Every row gives one point. The points of each table are mixes of a few directions, plus a little noise. Count the directions of each table, and those that both share. Where both have some left over, give the other angles between the two spaces (their principal angles), to ten degrees, smallest first.
In the rows, zero is written as 128.

First (7 x 2):
[[137 140]
 [154 164]
 [142 148]
 [174 192]
 [132 134]
 [ 79  60]
 [ 79  61]]
Second (5 x 2):
[[102 155]
 [173  82]
 [ 97 160]
 [ 88 170]
 [180  74]]
Directions: first 1, second 1, shared 0; angles 80

First (6 x 3):
[[124 128 125]
 [ 74 129  89]
 [ 84 129  96]
 [183 128 168]
 [ 78 129  92]
 [224 127 198]]
Second (5 x 3):
[[ 57 129  76]
 [213 127 189]
 [111 128 115]
 [173 127 160]
 [ 90 128 100]]
Directions: first 1, second 1, shared 1

First (7 x 4):
[[ 99 139  49  53]
 [119 138 179 171]
 [137 172 157 166]
 [ 96  67 120  97]
 [ 84  86 144 118]
 [213 187  92 136]
 [149 106 155 153]]
Second (7 x 4):
[[ 88  68 193 159]
 [157 188  84 112]
 [126 148 135 138]
 [125 118 131 128]
 [171 244  66 113]
 [114  69 144 125]
 [114  60 143 122]]
Directions: first 3, second 2, shared 2

First (7 x 6):
[[ 22 112 186  69 145 185]
 [ 83  80 103  65  74  97]
 [132 103  95 106  88  91]
 [139 117 106 123 107 103]
 [183 149 113 170 138 117]
 [200 181 139 207 180 146]
 [137 155 154 157 165 158]]
Second (6 x 6):
[[166 104  79  77 170 177]
 [136 118  56  98 174 168]
 [176 112 114  69 164 154]
 [112 125 175 175  76 114]
 [ 92 140 163 183  84 100]
 [ 86 169 181 166 101  55]]
Directions: first 2, second 3, shared 0; angles 90, 90

First (9 x 8):
[[148  92 122 177 249  80  64 133]
 [160 166 137 148 127 106 151 104]
 [145 143 132 142 138 112 134 117]
 [134 124 128 138 150 118 118 127]
 [137 135 129 136 134 120 130 122]
 [ 95 114 124  92  77 166 138 144]
 [135 183 140 106  32 149 196 107]
 [ 95 126 126  86  56 171 152 141]
 [101  68 115 129 190 130  70 157]]
Second (7 x 8):
[[136 129 128  61 111 143  91  97]
 [137 128 118  89 150 141 190 143]
 [118 125  88 130 182 138 102 139]
 [175 124 125 150 150 139 183 140]
 [117 102 168 172 151  74 101 132]
 [143 141 125 219 106 133 159 146]
 [ 69 147 143  75  46 128  70  98]]
Directions: first 2, second 5, shared 1; angles 50

First (7 x 9):
[[109 113 112 155 144 105 145 126 124]
 [121 156 135 205  69 183 128  99 126]
 [162 153 101 140 105  80 119 145 129]
 [156 139 137  85 132  52 152 142  91]
 [116 130 139 144 109 166 133 112 115]
 [159 151 159 118 148  61 141 133 151]
 [ 74  54 114  50 190 249  77 138 159]]
Second (9 x 9):
[[129 134 113 125 130 123 122 108 133]
 [132 151  74 118 135 111 105  55 149]
 [122 101 191 140 120 147 154 212 104]
 [131 144  90 121 133 116 112  78 142]
 [127 122 142 131 126 132 134 146 123]
 [121  91 215 144 117 155 165 246  95]
 [122  97 201 142 118 150 158 226 101]
 [133 154  67 116 136 109 102  46 151]
 [134 158  59 115 137 106  99  35 154]]
Directions: first 5, second 1, shared 0; angles 70

First (11 x 11):
[[136 204 185  59 144 109 118 129 126 112 164]
 [145 103 145  74 143  83 145   7  79 137  95]
 [122 151 131 139 125 142 120 179 148 121 148]
 [128 118 122 135 127 128 130 124 126 130 123]
 [119  95  93 179 116 151 129 160 142 134 118]
 [115  67  69 211 108 162 130 172 148 139 106]
 [128  84 102 152 123 129 137 102 118 138 102]
 [126 186 159 102 132 131 115 172 144 115 164]
 [126 116 116 144 124 135 128 135 131 130 124]
 [131 133 136 116 131 122 128 116 123 128 128]
 [133 151 150  98 136 115 127 113 121 124 136]]
Second (11 x 11):
[[121 131 153 109 124 138 121 107 115 143 132]
 [138 137 127 115 138 108 134 117 126 116 126]
 [128 116 112 132 162 100 131 135 156 106 132]
 [137 147 129 132  87 151 132 131  99 142 119]
 [ 66  71 177 131 155 181  85 123 159 175 157]
 [149 129  83 143 158  78 147 149 156  84 122]
 [136 164 178  79  88 149 125  76  69 159 124]
 [142 136 107 136 128 111 139 139 131 111 121]
 [152 171 137 119  59 156 139 118  68 147 111]
 [ 99  72  91 182 176 126 117 182 199 112 141]
 [139 134 115 129 133 111 136 131 131 114 124]]
Directions: first 2, second 3, shared 1; angles 90

First (8 x 12):
[[169 128  85 104  99 161 137 115 146 169 158 132]
 [ 96 115 222 169 217  43 147 117  83  59  83 127]
 [140 133  92 112  94 160 121 132 146 154 145 128]
 [167 115 143 126 162 105 161  97 116 132 136 134]
 [136 122 146 132 151 110 141 117 119 121 125 131]
 [ 98 145  88 120  71 173  91 161 151 143 132 122]
 [128 133 105 120 103 151 118 136 140 143 137 127]
 [ 87 134 144 141 127 122 109 149 124 104 108 123]]
Second (8 x 12):
[[108 131 141 137 133 120 119 137 123 113 116 126]
 [249 112  74  86 125 154 185  67 144 202 189 143]
 [146 124 128 124 134 124 139 117 126 135 133 130]
 [ 65 135 166 154 139 106 102 157 115  85  93 120]
 [120 137 100 119  94 157 111 143 142 143 135 127]
 [ 69 133 174 156 150  96 107 152 111  79  91 121]
 [173 123 100 109 118 146 146 108 138 161 154 132]
 [ 96 132 142 139 129 120 113 143 123 108 111 125]]
Directions: first 2, second 2, shared 2

First (8 x 14):
[[140  74  77 147 104 190  38 145 116  67 159 137 130 156]
 [116 142 147 118 155 111 162 142 138 146 118 121 125 109]
 [105 115 133 118 183 141 135 187 146 118 128 117 119 101]
 [137 140 131 131 105 115 134  99 121 139 125 132 132 138]
 [106 134 147 114 182 120 162 172 146 138 119 117 120  97]
 [115 162 164 113 156  89 191 129 141 167 107 120 125 103]
 [127 168 161 118 127  83 185  99 132 172 108 125 129 118]
 [178  90  65 166  12 175  18  50  86  78 161 155 145 204]]
Second (11 x 14):
[[107 196 196  99 173  50 249 120 147 206  88 114 123  84]
 [128 116 119 130 131 142 112 138 128 115 133 128 128 131]
 [129 132 131 127 124 123 133 121 127 133 125 128 130 130]
 [150  82  76 151  79 182  38 117 109  74 157 141 134 168]
 [128 116 117 130 128 142 111 138 128 115 135 128 128 132]
 [ 91 169 187  96 214  79 230 177 160 180  97 107 117  68]
 [147  89  84 148  86 174  50 118 111  82 153 139 134 162]
 [132 175 165 120 117  75 191  82 129 179 105 125 130 121]
 [143 148 134 132  90 107 138  79 117 147 123 134 134 143]
 [113  91 107 129 166 169  92 189 138  90 143 123 122 117]
 [142  93  91 144  99 169  63 126 116  88 150 136 132 154]]
Directions: first 2, second 2, shared 2

First (8 x 18):
[[172 134 107 111  97 153 220 123 131 127 126 129  80 151  78  68 125 157]
 [ 86 132 171 139 186 144 130 121 141 197  76 136 130 125 165 177 103 116]
 [139  88 178 101 157  96 157 140 169 142  87 123  81  85 165 179 101 168]
 [ 97 101 195 123 129 143 134  56 188 154  66 156 107  86 163 172 149 124]
 [140 140 212 143 138 115 122 111 190 135 128 141  98 144 118 170  97 119]
 [175 122 124 119 129 141 161 125  99 158 148 122 114 156  88 100 132 153]
 [ 85 171  29 147  98 121  83 183  87  52 167 114 185 137 134  85 132  87]
 [129 136   7 140  88 111  18 166  19  59 226 103 228 140 113  74 185 102]]
Second (11 x 18):
[[155 152 210 106 120 118 111 168 187  71 117 133 122 139 128 125  81 181]
 [ 77 173 146 167 160 150 155 120 159 171  99 142 115 157 131 153  89  73]
 [ 54 166 104 185 169 160 168  96 131 210 101 141 116 156 132 158 110  34]
 [183 129 202  84 102 106  96 174 172  46 132 126 129 123 126 111 101 214]
 [168 109 144  97 106 111 106 146 129  82 142 122 134 114 126 112 136 180]
 [188  27  17  83  82 100  99 102  18 109 188 100 155  68 122  89 238 171]
 [181 105 153  87  99 106  99 154 133  66 145 120 135 110 125 107 135 198]
 [ 80 167 139 165 158 149 154 118 152 171 103 140 117 154 131 151  97  73]
 [ 84 187 183 161 159 148 150 137 187 151  92 145 112 165 132 153  67  90]
 [159  49  20 105  99 112 114  94  29 137 174 106 149  82 124 103 223 137]
 [ 77 143  90 168 155 149 156  98 112 193 116 133 123 141 131 147 131  57]]
Directions: first 6, second 2, shared 1; angles 40

First (9 x 20):
[[169 152  17 178 131  16 191  68 249 163 165 106 245 128 149 158 151 140
  139  57]
 [130 138 137 116 130 150 125 137 109 113 116 141 121 131 138 121 133 125
  114 129]
 [113 114 174 116 135 174 105 148  80 113 105 137  76 128 119 127 116 119
  120 148]
 [116 115 145 123 122 135 115 135 117 134 133 121 109 126 114 123 119 130
  139 147]
 [127 129 124 124 120 120 127 128 134 134 138 124 135 127 125 121 129 133
  135 135]
 [114 120 147 110 110 137 111 142 113 134 142 123 113 126 115 107 122 135
  143 161]
 [132 147 137 106 126 157 124 143 103 106 116 148 124 132 145 111 139 126
  108 132]
 [134 115 118 161 151 110 140 109 147 135 116 119 128 127 124 163 120 120
  127  98]
 [118 122 153 117 127 153 114 141 101 121 120 132 101 128 123 121 122 125
  126 144]]
Second (9 x 20):
[[146 114 143  82 172  86 116 130 110 156 111 176 149 105  98 111 102  95
  116 119]
 [132 130 159 134  94 146 107  95 149  83 110 110 140 107 128 141 142 133
  122 142]
 [185 143 135 139 154 105 121 151 118 149 135 172 124 138  94 131 133 154
  135 108]
 [153 147 165 139 102 150  97 105 158  79 104 115 146 111 113 157 141 142
  131 144]
 [102 146 118 157  98 143 174 165 145 113 158 112 110 186 138 136 128 140
  125 125]
 [110 165 120 116 179 172 105 156 158 128 144 141 154 158 116 163  68 128
  158 119]
 [137 101  87 130 120  92 151 131  84 171 105  93 100 102 152 103 177 115
  124 151]
 [ 54 116  99 127 116 162 148 121 135 124 151  90 120 144 172 121 108 113
  130 132]
 [134  90 125 129 118  96 133  97  95 148 135 143 108 101 141  88 153 132
  110 113]]
Directions: first 3, second 6, shared 0; angles 80, 80, 80

First (11 x 24):
[[113 108 146 123 133 125 130 113 120 116 121 114 138 123 108 122 122 122
  119 135 126 144 109 132]
 [138 127 154 119 126 125 145 127 117  99 131 118 124 112 125 124 130 126
  116 124 122 115 123 135]
 [153 136 148 121 127 125 143 137 109 100 131 121 118 118 128 120 131 125
  121 120 114 107 123 131]
 [120 129 129 126 120 124 144 128 143 105 139 145 142  97 158 113 146 149
  100 108 142 132 140 132]
 [120 119 123 127 132 124 122 121 137 126 126 139 144 122 133 107 132 130
  115 120 131 141 122 128]
 [153 150  33 149 141 123  68 149 160 187 121 196 147 162 168  70 135 130
  140  95 123 137 139 106]
 [103 163  76 161 110 153 131 150 133 209 133 117  83 177 137 249 127 161
  199 162 165 146 186 106]
 [ 90  92 151 119 134 125 121  98 141 123 123 118 155 117 105 112 119 115
  110 141 135 152 105 138]
 [148 125 170 106 127 127 128 122 137 110 137 119 125 116 117 107 115  92
  119 136 108  78 120 146]
 [142 134 149 125 125 129 147 134 105 107 128 111 112 125 120 143 128 128
  131 130 121 117 126 130]
 [128 124 132 132 133 127 130 127 106 125 119 113 120 139 109 141 123 128
  138 135 123 141 115 123]]
Second (10 x 24):
[[128 146 148 122  95 115 151 116 167 185 115 130 109 151 102 145 136 123
  143 136 135 120 131 155]
 [128 126 127 127 129 127 127 128 126 123 129 127 132 129 131 123 128 127
  127 126 126 128 127 128]
 [128 132 132 127 122 125 132 126 135 139 126 128 124 132 123 131 129 127
  131 130 129 126 128 133]
 [129 133 122 145 146 149 122 143 118 134 128 143  94  95 124 176 126 147
  128 146 141 142 136 104]
 [130 138 114 164 168 173 115 160 106 139 129 160  56  57 120 231 123 169
  127 166 156 157 145  75]
 [127 115 121 122 136 123 119 126 112  93 135 118 158 135 144  91 125 119
  120 113 116 125 122 127]
 [126 119 137 102 102  96 135 105 141 115 128 104 183 179 136  50 131  98
  127 100 107 107 115 165]
 [127 133 146 107  91  99 147 106 160 154 120 114 152 175 117  89 135 106
  137 114 119 109 122 168]
 [128 107 108 132 160 138 104 138  88  65 142 123 156 109 157 100 120 129
  112 116 118 135 123 104]
 [128 131 127 133 132 134 127 132 127 132 127 133 116 119 126 144 128 134
  129 134 132 132 131 121]]
Directions: first 5, second 2, shared 0; angles 40, 60
